Each wall is flat, endless, passes through zero and stands at right angles to its row. A trip goes straight from one point to another. List the walls that it crosses, first one first.
In the rows, 128 means zero.

Walls:
(1): [107 127]
(2): [113 161]
(3): [122 147]
(4): [133 141]
(5): [140 118]
(6): [168  94]
(7): [103 115]
Trips:
[198 141] to [157  91] -> 4
[ 87 127] to [156 185] -> 4, 7, 1
[ 82 164] to [130 141] -> 7, 1

Walls:
(1): [ 61 100 162 106 156 191  95 190]
(2): [120 135  79 106 158 142  95 109]
(3): [123 121 111 130 157  87 105 140]
(4): [122  96 100 126 151 132 174 158]
(5): [150 148  81 196 108 141 115  80]
(6): [ 90 163 153 119 148 127 145  88]
Trips:
[146 110 142 137 157 156  90 153] to [ 49 137 152 102 148 149  87 136] -> 6
[125  84  98 190 212 112 131 159] to [118  86 141  98 172 151 174  80] -> 5, 6, 3
[123 125 113 125 146 114 128  90] to [167 113 119 139 146 125  77 106] -> 6
[110 176 163 159 108 162 137 118] to [ 97  91 135 123 148 131 124 149] -> 5, 4, 3, 6, 2

Walls:
(1): [ 83 100 126 122  70 106  75 134 141 130 124 127  55 102]
(2): [175  86 179  87  89 105 135  87 140 121 140 147 177 108]
(3): [132 141 133 179 158 144 130 124 192 109  85 113 133 122]
(4): [135 115 157 137 152 156 155  97 160 174 149 156 131 128]
(5): [121  77 102 102  85 152 101  96 127  96 151 155 161 124]
Trips:
[137 167 121 131 102 174 108  99 153 138 147 127 106  84] to [156 115 114 129  99  94 123 121  99  88 173 150 174 115] -> 2, 3, 4, 1
[153 107 175 100 129 131 103 160 148 105  66 140 120 174] to [106 125 136  74 130 144  64  44 189 184 120 143 108  93] -> 5, 4
[160  76 152 136 117 165  52 148 117 139 220 133 119  93] to [109 164  91  99 163  74 120 146 115 124 108 112 123  89] -> 4, 2, 5
[173 194 107 117 161 164 143  77 104 153 132  98 173  99] to [132 107 104 121 123 120  91  41 131  87 105  68 116 154] -> 5, 4, 1
[104 173 103 142  95 174 134 135 174 168 128 170 204  64] to [152 103 162 139 153 133 129 134 163 226 123 122 137 116] -> 5
[175 131 108 110 168  92 169 118 116 139 138 132 125 111] to [128  50  91 123 178 128 114 127 152 139 165 101 120 200] -> 2, 5

Walls:
(1): [157 147 141 136 162 169 146 138 148 149 113 158 134  86 161  75  85 105
 170 137 126 119 118 108 121  97  98 120 126 103  97 116]
(2): [154  82  79 128 104  75 134 167 116  76 108 183 132 103 116 122 125 122
 120 140 123 172 170 103 136 156 134 147 119 152  91 180]
(3): [177 184 116 142  99 128 143 125 141 173 110  67  83 148 162  96 172 158
 193  84 134 132  94  80 115 193 177 107 175 156 159 126]
(4): [142 111 159 162 119 156 148 172 112 110  67 134  95 130 107 136 103 121
 113 195 138 122 122 157 119  93 131 147 123 120 130 154]
(5): [164 109 113 158 116 122 107 117 143  99 120 181 123 164  93 140 128 141
  92 103 118 125 115  42 179 106 139 179 175 145 174 155]
(6): [125 101 130 123 120 106 101 148 102 172 155 140 112 116 107  91 158 117
 186 109 138 172 118  94 144 103  82 139 154 113  90  94]
(7): [164  87 143 110 163 161 172 137 101 150 105 163 117  91 125 153 110 162
 133 137  87 163  94  91 111 189 134 139 153 151 148 171]
(8): [126  90 129  76 144 112 164 160  99 115  99 149 149 129  94 126 134 128
 134 136 148  99 156 109 145 125 127 154 127 139 148 127]
Trips:
[142 152 116 176 115 142 130 153 116 170 160 178 117  93 114 159 162 104
 107 158 119 168 161 117  73  85 132 142 162 152 154 107] to [ 98 125  77  65 155 153 117 123  74 148  85 145 117  96 127 140 113 146
 153 171 113 123 130 116 152 185 108 138 134 146 150 103] -> 8, 5, 4, 3
[ 91 104 120  91 107 152  99 182 129 116 104 124 145 115 104 123 129 105
 118 111 142 154 131 172 144 134 171 137 170 111  96  54] to [ 85 142 102 119 191 132 131  74 124 145 129  80 103  90 116  66 155 153
 122 132 147 129  82 140 143 115 136 125 135  99  99 146] -> 2, 4, 1, 8, 3
[169 112 107 100 147 137 154 121 105  89  99 163 127 101 114 158 104 107
  99  90 129 138 143 209 160 127 135  59 114 156  67 148] to [115 122  79 143 210 171 159  86 149 131 129 188  94 122 111 132 173 182
  67 140  99 150 121 155 101 144 146  79  85 114 136  98] -> 1, 8, 4, 2

Walls:
(1): [166 123 146 134 105 181  77 144  76 150 145 117 168 129  98 173 117 138
  68 147 132 123  98  82  78 163 183 117 132 102  92 168 144  85 131 143
  97  99 157 115  97 144 121  31 117 118  90 134]
(2): [117 125 157 109 107 125 174 143  95 110 146  99 126 132 125 122  74 114
 105 137 160 139 117 170 149 146 121 161 106 145 147 165 128 132 112 135
 134 131 141 159 157 123 123  82 108 121 124 148]
(3): [164 152 112 145 136 112  94 121 128 138 128 114 109 107 138 196  98 160
 105 122  87 167 165 106 114  86 114 131 159 123 131 119 133 149 176 100
 131  92 131 137 122 154 139 140 132 131 109 144]
(4): [102 101 136  94 110 116 126 149 176 116 139 154 125 117 118 126 121 132
  88 128  93 124  87 131 167 158 126  86  97 117 130  99 123  72 129 114
 135  90 111 151 101 126 109 145 106 115 143  80]
(5): [137 166 108 127  70 100 126 104  91 109 138 137 135 126 141 154 121 157
 121 100 128 121 195 107 140 109 115 116 143 158 133 175 116 152 142 153
 123 173 150  73 124 138 101 140 144 137 113 156]
(6): [ 94 154 120 145 109 105 170 113 154 135 142  83 146 105 100 103 122 154
 105 125 121 178 158  91 101 107 112 123 157 112 192 150 144 111 145 109
 130 158 110 145 157  98  70 143 113 167 175 135]
(7): [107 107 166 104 156  85 116 117 161 186  93 111 109 119  83 128 118  92
 107 127 146 141 101 115 113 138 149 161   7 103 132  81 142 201 165 122
 157 109 167  92 161 150 128 157 135 146 135 134]
(8): [ 70 128 123  68 153 114  88  78 103  85 148 139 181  92  94 118 121 129
 153 133 123 142 135 137 130 111 157 162 105 119 130 134 156 104 120 144
 134 174 138 157 158 153  91 126 127 117 144 106]
Trips:
[114 150  84 177  97 140  87 162  84 121  76 143 111 115  93 102 154 158
 107 114 111 154 137 174 164  99 110 168 143 100 112 153 104 141 174 158
 104  82 118 138 124 144 113  80  98 138 132 131] to [157 101 144 122 126 132 129 116 101 138 108 129  98 132 147 128 144 135
 126 151 146 148 150 148  86 142 153 114 142 136 122  97 137  77 111 103
 141 115 118 139 128  87 166 129 143 139  88 120] -> 5, 2
[151 161 136 133  86 101 131 176 125 118 131 123 117 127 140 122 166  61
 150 116 129 136 121 133 113 142 120 169 137  98 132 101 129 117 103 135
 145 127 107 130 144 110 104 175 175  71 143 153] to [132 169 128 132  99 173 157 144  96 118 172 164 149 126 104 118  60 110
 128 132 112  97 118 120 128  93 107  97 128 115 137 127 115 112 191 121
 142 144 173  86 144 116  85 165  91 121 125  74] -> 6, 5, 7, 4, 2, 8, 1, 3
[117 102 142 127 126 128 140 130 168 188 135 128 139 132 115 126 114 105
 137 146 122 148 161 127  81  97 118 171 127 137 201 182 111 124 163 147
 160 125 106  84 144 115 133  88 179  93 119 118] to [123 144 128 109 121 173 117 150 125 143 155 130 124 142 169 178 100 121
 125 123 127 138 168 124 134 136 107 160 110 142 113 157 102 147 119 124
 157 166 151 107  80 127 156 116 116 138 130 128] -> 6, 7
[129 128 131 117 114 138 103 116 121 141 182 130 134  99 139 157 105 141
 186  94 138 115 113 165 119 150 131 174  94  96 131 163  70 101 155 151
  85 136 149 102 185 112 147 118 104 105 132 137] to [106  89 154 138 145 140 128 125 141 129 101 116 143 141 130 109  89 141
 154 117 154 144  95 162 133 121 135 132 179 129 126 107 128 142 174 137
  73 153 120  69 189 185 143 131 144 117 148 134] -> 1, 5
[167 122 119 127 170 145  88 168 157 121 122 111 116  95  61 180 132 136
 152 120 136 146 129 125  97  78 120 122 123 151 153  94 135 156 140 172
 145  97 129 135 161 103  96 120  93 111 139 139] to [144 184 132 147 117 148 119 112 107 110 141 117  96 138 151 167 143 164
 121 128 122 120 134 116 110 122  57 105 152 126 118 120 135 115 141 132
 156 139 170 110 131 111 112 127 143 120 148 114] -> 8, 5, 7
